Rows are points. The points of each table are mixes of a few directions, plus a little noise. Count the directions of each table, and those that both share. Where both have some left over, give the other angles between the two spaces (their principal angles), to ten degrees, smallest first.

First (7 x 3):
[[-28   3 -20]
 [ 17  -1  12]
 [-51  41  12]
 [-24   8  -9]
 [ 84 -37  19]
 [-32 -15 -45]
 [ 35   2  31]]
Second (6 x 3):
[[ -7 -11  -4]
 [-43 -64 -23]
 [ -7 -10  -4]
 [ 45  65  24]
 [-18 -26  -9]
 [ 31  45  17]]
Directions: first 2, second 1, shared 0; angles 40

First (7 x 6):
[[-58 -33 -42 -22  -9  38]
 [-48 -36 -14  -4 -20  31]
 [ 64  20  79  49 -13 -43]
 [ 35  15  37  21  -1 -25]
 [ 10  31 -47 -36  37  -7]
 [ 26  23   2  -2  15 -15]
 [-31 -21 -15  -6  -9  19]]
Second (7 x 6):
[[  1   2  -1  -1   1   0]
 [ 92 100 -30 -37  77 -59]
 [-25 -27   8  10 -20  16]
 [-29 -31   8  10 -24  18]
 [-42 -45  14  17 -34  25]
 [ 10  11  -3  -4   8  -6]
 [-10 -10   3   3  -7   7]]
Directions: first 2, second 1, shared 1

First (9 x 9):
[[ 26  45 -26  35 -61 -21 -50   1  21]
 [-32 -56  32 -44  76  26  63  -1 -26]
 [-23 -40  23 -31  53  18  45  -1 -18]
 [-27 -46  26 -36  62  21  51  -1 -22]
 [ 25  43 -24  34 -58 -20 -48   1  20]
 [  5   9  -5   6 -11  -4  -9   0   4]
 [ 30  52 -30  41 -70 -23 -58   1  25]
 [  8  14  -8  11 -19  -6 -16   0   6]
 [-11 -19  12 -16  26   9  22  -1  -9]]
Second (8 x 9):
[[ -9  30 -29  15 -21 -41  -8  -2 -14]
 [  6 -18  24  -9   9  32  -6  -3  -1]
 [  0  12 -37 -17  15 -46  36   7  25]
 [ 20 -11  19 -38   0  29   5 -20 -22]
 [ 17 -41  80 -53  19 100 -61 -45 -57]
 [  3  27 -44  47 -44 -48  53  31  26]
 [-33  -4   9  23  31  -3 -54   5   9]
 [ -3   5 -23  31 -10 -24  35  28  35]]
Directions: first 1, second 4, shared 0; angles 40

First (10 x 11):
[[ -8  -6 -16  19 -31  18   9 -20  20  19 -45]
 [ -7  -9 -11  17 -26  10  11  -6  11   3 -23]
 [ -3  -7  -4  11 -14   2   9   5   2  -8  -2]
 [  4  14   4 -17  21   2 -17 -17   3  23 -10]
 [ 22  14  44 -50  83 -49 -23  54 -54 -52 121]
 [-11 -10 -21  27 -43  22  15 -20  24  18 -52]
 [ -5  -7  -7  14 -20   6  10  -1   6  -2 -13]
 [ 14   9  28 -31  53 -32 -14  36 -36 -35  79]
 [ -2   7  -7  -1  -3  12  -7 -23  14  27 -32]
 [ -5  -5  -9  12 -18   9   7  -7  10   6 -21]]
Second (11 x 11):
[[-15 -33 -14  18 -94  29 -23 -18   1 -43   7]
 [-28 -16  -2  39 -61  33  -1  15  26  11 -22]
 [  0  13  21 -19  33 -36   6  15   1 -12  17]
 [ -4 -13   6   7 -55  25 -30  -8  -6 -14  29]
 [ 25  33   2 -30  55 -40  22 -43  10  27 -29]
 [-24  -2  23  19 -25   6  -5  32  20   7   9]
 [ 29  40  38 -40  67 -31 -16  -3 -19  23  53]
 [ -2 -31 -53  17  -4  31  15  -1 -14 -16 -41]
 [  6  -4  -8   5   3  25  -9   2 -14  14   9]
 [ 14  34  22 -22  71 -38  19  -1   7  33  -6]
 [ -5 -23 -33   2   7  -3  18  11  -7 -31 -25]]
Directions: first 2, second 5, shared 1; angles 30
